Each row is a point. Each copy is the shape, with its points in the same order, turned, moved and blurred by noise. Some copies are also mirrored. Which?
In the rows, zero is written as 128.

Shape (8 x 3):
[[154 132 125]
 [145 125 164]
 [156 103 148]
 [115  90 167]
 [150 183 158]
 [116 105  78]
 [109 148 123]
 [107 146 166]]
Copy 1 (8 x 3):
[[128 111 103]
 [167  95 105]
 [143  80  99]
 [167  65 140]
 [181 152  95]
 [ 80 104 152]
 [145 124 150]
 [183 115 138]]
Copy 1 is: only turned
Copy 2 (8 x 3):
[[ 97 114 120]
 [113  88 141]
 [103  75 116]
 [149  67 119]
 [ 98 128 178]
 [128 139  66]
 [138 136 129]
 [149 109 158]]
Copy 2 is: mirrored
Copy 3 (8 x 3):
[[127  93 127]
 [153 107  99]
 [164  96 126]
 [179 140 118]
 [104  94  69]
 [115 131 180]
 [106 135 117]
 [133 141  85]]
Copy 3 is: only turned

Shape (7 x 4):
[[142 166 118 104]
 [131 110  70 122]
 [146 152 144 136]
 [136 154 123 141]
 [100 150 141 132]
 [135 194 138 107]
 [149  60  97 110]]
Copy 1 (7 x 4):
[[126 137 132  77]
 [117 162  66 123]
 [114 118 141 112]
 [106 142 134 110]
 [133 160 156 125]
 [126 140 159  62]
 [137 120  52 159]]
Copy 1 is: mirrored
Copy 2 (7 x 4):
[[125  89 181 102]
 [163 151 180 132]
 [131  90 136 103]
 [149  93 151 116]
 [127  83 147 149]
 [109  57 173 101]
 [142 192 152 126]]
Copy 2 is: only turned
Copy 3 (7 x 4):
[[160 146 158  91]
 [189 161  96 133]
 [136 124 157 117]
 [140 154 144 121]
 [109 147 133 105]
 [137 151 174  78]
 [192 103  79 140]]
Copy 3 is: only turned
Copy 4 (7 x 4):
[[126 100 112 151]
 [ 94 124  94  86]
 [137 111 148 138]
 [137 103 132 120]
 [171 120 118 123]
 [150  84 117 169]
 [ 77 178 116  94]]
Copy 4 is: mirrored

Shape (13 x 8):
[[152 124 134 102 112  91 128 115]
 [137 135 121 130  96 131 135 151]
 [148 110 123 124  90 109 110 136]
 [121 123 129 104 106 107 118  80]
 [132  81 162 161 100 131 122 141]
 [ 97 116 137 141  99  92 137 123]
 [164 125 155 201 137  94 139 131]
 [128  81 122 125 241  78 109 142]
 [142 115 157 114  89 162 178 135]
 [140  74 108 137 213  82 149 140]
 [ 93 100 142 106 135 168 123  99]
 [144  88  99 103  85 103 124 108]
 [142  97 148 103  98  96 129 141]]
Copy 1 (13 x 8):
[[133 146 100 125  97 135 155 101]
 [107 125 135 146 121 169 144 131]
 [ 97 128 115 159 101 146 147 102]
 [101 169  86 117 134 132 156 109]
 [111 120 106 178 131 150  91 110]
 [113 174 125 156 135 135 121 130]
 [108 127 134 130  82 127  58 111]
 [190 106 124 109 139  34 111 108]
 [127 119 111 135 141 212 124 131]
 [194 120 136 104 135  78 105  78]
 [115 130  80 128 193 138 129 134]
 [112 150 113 141 127 142 171  62]
 [135 144 104 163 106 143 150 100]]
Copy 1 is: mirrored
Copy 2 (13 x 8):
[[111 124 147 131 144 162 141 113]
 [127 163 130 160 140 128 129 122]
 [103 151 117 153 153 152 121 107]
 [116 113 138 116 157 159 102 120]
 [ 95 144 145 191 120 151  91 127]
 [125 118 162 171 163 132  99 115]
 [ 84 121 158 171  72 100 131  89]
 [ 65  23 129 185 116 149 183 148]
 [120 187 161 149 129 142 117 170]
 [ 52  57 157 176 127 121 173 164]
 [124 103 127 134 140 148  85 187]
 [ 80 143 132 130 182 158 108 118]
 [ 96 138 145 161 146 180 128 120]]
Copy 2 is: mirrored

Shape (15 x 9):
[[ 87  95 155 169 154 141 113 149 110]
 [121 170 134 132  83 146 156 137 106]
 [112  94 145 108 141 189 164 124 137]
 [122 127 110 113 108 106 105 107 104]
 [121 107 113 113 133 152 171  97 102]
 [127 105 126  99 115 148  99 134 143]
 [108 159  85 100  86 132 171 171 168]
 [135 140 115 169 175 177 157 117 134]
 [110 119  97 114  91 135 153 107 167]
 [106 136 100 109 102 113  94 176 143]
 [182 180  87 105  91 165 163 130 108]
 [154  89 164 152 106 157  83 104 167]
 [163 139 158 108 171 127 102 189 165]
 [100 156 142 154 134 112  82 104 176]
 [135 124 152 151  92 116 176 138  83]]
Copy 1 (15 x 9):
[[121  96 105 171 134 117  83 131 105]
 [ 80 138 117  96 127 131 144 141 156]
 [104 125  89 119 160 136  98  63 119]
 [149 129 127 105 119 123 161 135 103]
 [107 107 114 110 124 156 144  74 109]
 [148 151 111 107 164 117 123 115  99]
 [122 126 147  57 183 148 127 131 176]
 [113 138 121 167 124 187 102  88 147]
 [149 117  98  84 171 161 151 111 140]
 [154 136 151  89 161 117 113 163 125]
 [ 77 187 148  78 132 176 165 111 144]
 [149 167  64 167 178 127 141 131  96]
 [141 176 173 166 181  93  99 112 140]
 [189 142  93 153 131 122 130 148 162]
 [ 60  96 124 130 141 127 165 134 127]]
Copy 1 is: mirrored
Copy 2 (15 x 9):
[[ 92 115 158 121 151 128 165 154 166]
 [122  76  77 140 109 160 131  91 162]
 [137  82 138 109 154 103 197  89 137]
 [145 121 114  95 135 161 107 124 123]
 [161  81 116 105 134 127 171 125 125]
 [131 125 136  97 157 127 127  81 136]
 [133 125  95  97  60 149 157  41 152]
 [152 121 109 158 121  91 189 135 155]
 [133 127  84  70 112 127 165  89 131]
 [106 150 132  98 100 156 104  79 162]
 [174  80  73 146  93 107 112  64 133]
 [ 83 145 104 118 192  89 131 116 110]
 [109 158 184 178 128 138 132  69 120]
 [110 186  81 136 159 158 149 118 146]
 [100  58 108 130  99 148 138 136 121]]
Copy 2 is: only turned
Copy 3 (15 x 9):
[[ 92 154 105 124 166 102 192 150 160]
 [126 127 131 106 148 150 134  78 117]
 [120 157 114  86 202 100 122 152 108]
 [125 124 135 147 141 127 111 127 173]
 [114 154 156  94 180 130 105 141 145]
 [140 120 110 137 155  81 116 145 134]
 [163  73 120  97 140 156 134 139  88]
 [134 172 154  51 146  99 159 136 139]
 [181 108 148 118 181 135 124 145 124]
 [141  75  98 142 117 119 139 147 138]
 [133 104 173  79 124 123  86  74 107]
 [160 155 133 157 175  40 154 119 136]
 [119 143 106 131  85  69 152 163  80]
 [189 163 109 145 116 106 172 136 163]
 [ 86 139 165 135 171 150 155  98 119]]
Copy 3 is: only turned
Copy 4 (15 x 9):
[[127 137 105 157 103 116 146  67 125]
 [150 153 123 141 145 124 152 180 114]
 [137 157 151 169  94 166  93 116 151]
 [123 139 128 105 157 130 163 130 161]
 [164 158 148 133 149 157 110 123 162]
 [ 90 139 141 121 123 150 137 128 152]
 [122 137 209 130 138  97 136 190 119]
 [154 134 121 121 117 129  60 106 108]
 [142 124 187 102 126 149 148 147 136]
 [ 75 136 157 110 143  89 168 145 136]
 [139 171 146 111 181 146  91 197 106]
 [ 86  91 111 122 109 192 135 117 123]
 [ 50  93 123 159 138  98  92 141 151]
 [119  83 108  91  94 105 151 131 138]
 [162 138 118 177 172 144 158 147 120]]
Copy 4 is: mirrored

Shape (17 x 11):
[[105 107  97  92  50  65 159  91 151 108 169]
 [ 99 168 131 167  91 126 109  93 132 119 108]
 [115 118 133 117 102 102 117 145 118 111 107]
 [ 90 162 125  77 101 175 115  86 130 113 132]
 [154 100 145  97  98 138 146 115 179  88  95]
 [127 173  75  80 123 120 141 101 147 146 141]
 [113  89 149 111 142 128 143 132  82 149  69]
 [132 140 176 188 128 153 144 152  95 117 151]
 [145 116 130 179 132 150 203 142  85  90 110]
 [101 122 171 135 134  72 197 166 157 104  81]
 [105 141 153 121 181 127 129 114 141 170 178]
 [ 70 154  98 124 136 138 113  94 159 120 119]
 [123  98 134 124 162 109 109  96 126 126 146]
 [115 113 133 111 180 108 105 122 154 103 144]
 [151 154  93  81 172 120 157 133 135 111 138]
 [100 105 115 118  47 128 154 146 154 137 129]
 [ 99 147  79  80 113  88 160 115 103 142 127]]
Copy 1 (17 x 11):
[[152 130 141 122 128 127 180 181 142 132 228]
 [134  90 157 131 109 144 131  88 146  85 145]
 [143 160 145 156 131 134 129 130 148 113 135]
 [187 112 172 114 121 139  94  87 145 160 175]
 [161 127 141 142 166  54 115 130 138 126 147]
 [189 104 153  85 105 140 130 152  97 148 144]
 [112 200 144 112 163 135  95  96 116 117 122]
 [ 72 101 139 183 145 155 122  97 146 153 101]
 [ 55 141 177 141 144 103 150 114 131 164  94]
 [117 155 103 107 189 112 174 129 178 116  98]
 [124  96  75 111 130 174  82 133 117 160 134]
 [159 111 126  89  79 130 111  94 146 125 147]
 [113 129 113 123 115 133  70 150 135 127 154]
 [139 134  97 120 110 121  77 154 162 135 127]
 [161 128 143  88 117 122 107 175 122 172  99]
 [159 144 130 158 137 120 184 103 118 136 181]
 [155 161 158  82 112 168 154 152 123 141 155]]
Copy 1 is: only turned
Copy 2 (17 x 11):
[[ 92 116 189 196 159  87  91 164 149  85 108]
 [100 125  97 132 136 148 132 117 179 122  97]
 [109  97 144 142 100 108 124 131 153 131 134]
 [ 73  98  85 119 113 116  83 152 123  82  90]
 [ 87 133 127 140 135  98 105 153  94 180 143]
 [ 94 103 148 151 133 141 126 124  81  78  67]
 [104 103 123 107  85 107 161 101 118 105 188]
 [182 146  93 118 101 113  99  87 166 129 128]
 [165 168 124 107 110  48 145  64 131 137 130]
 [150  83 119 169 154  68 177 108 132 160 162]
 [182  95 106 128 139 164 108 142  99  70 142]
 [113 104 100 117 144 143 147 177 135  93  84]
 [142 113 155  98 135 147 115 152 118  98 151]
 [160  78 141 101 135 136 113 168 107 126 128]
 [142  88 152 125 125 113 126 109  57 116  89]
 [ 99 136 128 200  92  96 118 155 148 113 122]
 [ 98  84 161 152 120 106 143 120 112  68 105]]
Copy 2 is: mirrored

Shape (17 x 12):
[[ 92  71 145 109 102 158 168 101 133 140 163  71]
 [136  96  58 190 164  83 150 149 130 121 208 113]
 [124 131 166 144 118 119  65 119 139 150 133 105]
 [149 130 121 135  98 130 119 111 147  87 136 159]
 [162 134 182 146 131  77 104  69  87 156 164 100]
 [111 103 156  51 143 138 112 103 121 151 114 181]
 [125  76 153 138  88 134  88 110 106 115 108 125]
 [106 166 116 157 101 140 114 112 189 113 169 121]
 [ 79 175 129 168 128 161 140 142 118 142 171 140]
 [ 96 163  90 143 108 185 125  85 152 112 118 120]
 [ 79 135 111 131 140 153  90 119 140 126 115 103]
 [ 84 104  74  45 130 120 120 135  86 117 122 124]
 [115 137 102  93 178 120 149 105 124 116 130 150]
 [126 131 119  92 133  75 128 175 145 137  86 175]
 [113 113 126 134 109 106 113 164 106 181 109 144]
 [123 125 128 114 153 161 145 176 128 140 140 123]
 [131 159  95  93 102 149 115 113 120 166 148 164]]
Copy 1 (17 x 12):
[[161 128 193 134  69 157  91  89  84 126 122  79]
 [126 101 190  66 165  96 123 120  64 188 101 156]
 [127 153 143 153  77 151 131 174 126 156 105 153]
 [149 141 170 155 158 113 123 142 153 157 110 130]
 [106 139 167 162 120 217 120 190  99 188 122 126]
 [152 123 122 156 109 183 193 127 144 115 137  87]
 [141 119 166 143  99 172 111 147 173 134  76 125]
 [146 167 156 173 120  70 118 134  99 186 100 133]
 [157 150  88 139 126 119 112 114  86 190  82 106]
 [114 138 136 197 112  85 114  93 127 153  85 112]
 [122 117 120 157  62 102 139 123 132 150  97 128]
 [104  98 143  93  90 113 175 110 160 132 122  41]
 [110  92 128 138 146 121 171 109 114 152 149  99]
 [140 141 111  97 131 132 180 132 181 140 168 142]
 [121 153 115  83 107 161 149 114 148 154  99 138]
 [131 122 105 102 103 124 116 119 105 109 131 115]
 [110 187 130 143 142 124 171 113 134 133  95  84]]
Copy 1 is: only turned
Copy 2 (17 x 12):
[[106 118 144 112 104 136 123 150 210 114 155  67]
 [113 136 199 101 143  98 131 120 160 141 184 215]
 [135 135  82 112  86 150 138  95 127 137 109 132]
 [126  93 115 129 148 132 143 106 120  84 133 138]
 [124  72 114 107  93 159 166 104 142 198 115 143]
 [ 96  88 131 166 106 134  92 133  99 121  63  84]
 [111 123  82 132 121 140 161 125 165 105  81 132]
 [155 128 103 116 104 133 120  89 121  90 202 135]
 [129 143 140 133  88  65 156 112  97 119 174 111]
 [194 126 107 156 137  93 131 109 138  86 162  93]
 [157 170 101 142 123 108 106 125 140 126 127 108]
 [ 92 151 152 208 165 125 109 145 148 147 109 103]
 [135 103 159 146 149 112  98 146 103 145 130 120]
 [108 149 152 164 135 169 114 165  60 104  99 148]
 [121 166 149 149  81 141 161 143 115 118  91 141]
 [114 161 173  98 137 113 135 126 112 119 122  97]
 [139 112 163 182 102 131 142  89 104 105 120 111]]
Copy 2 is: mirrored
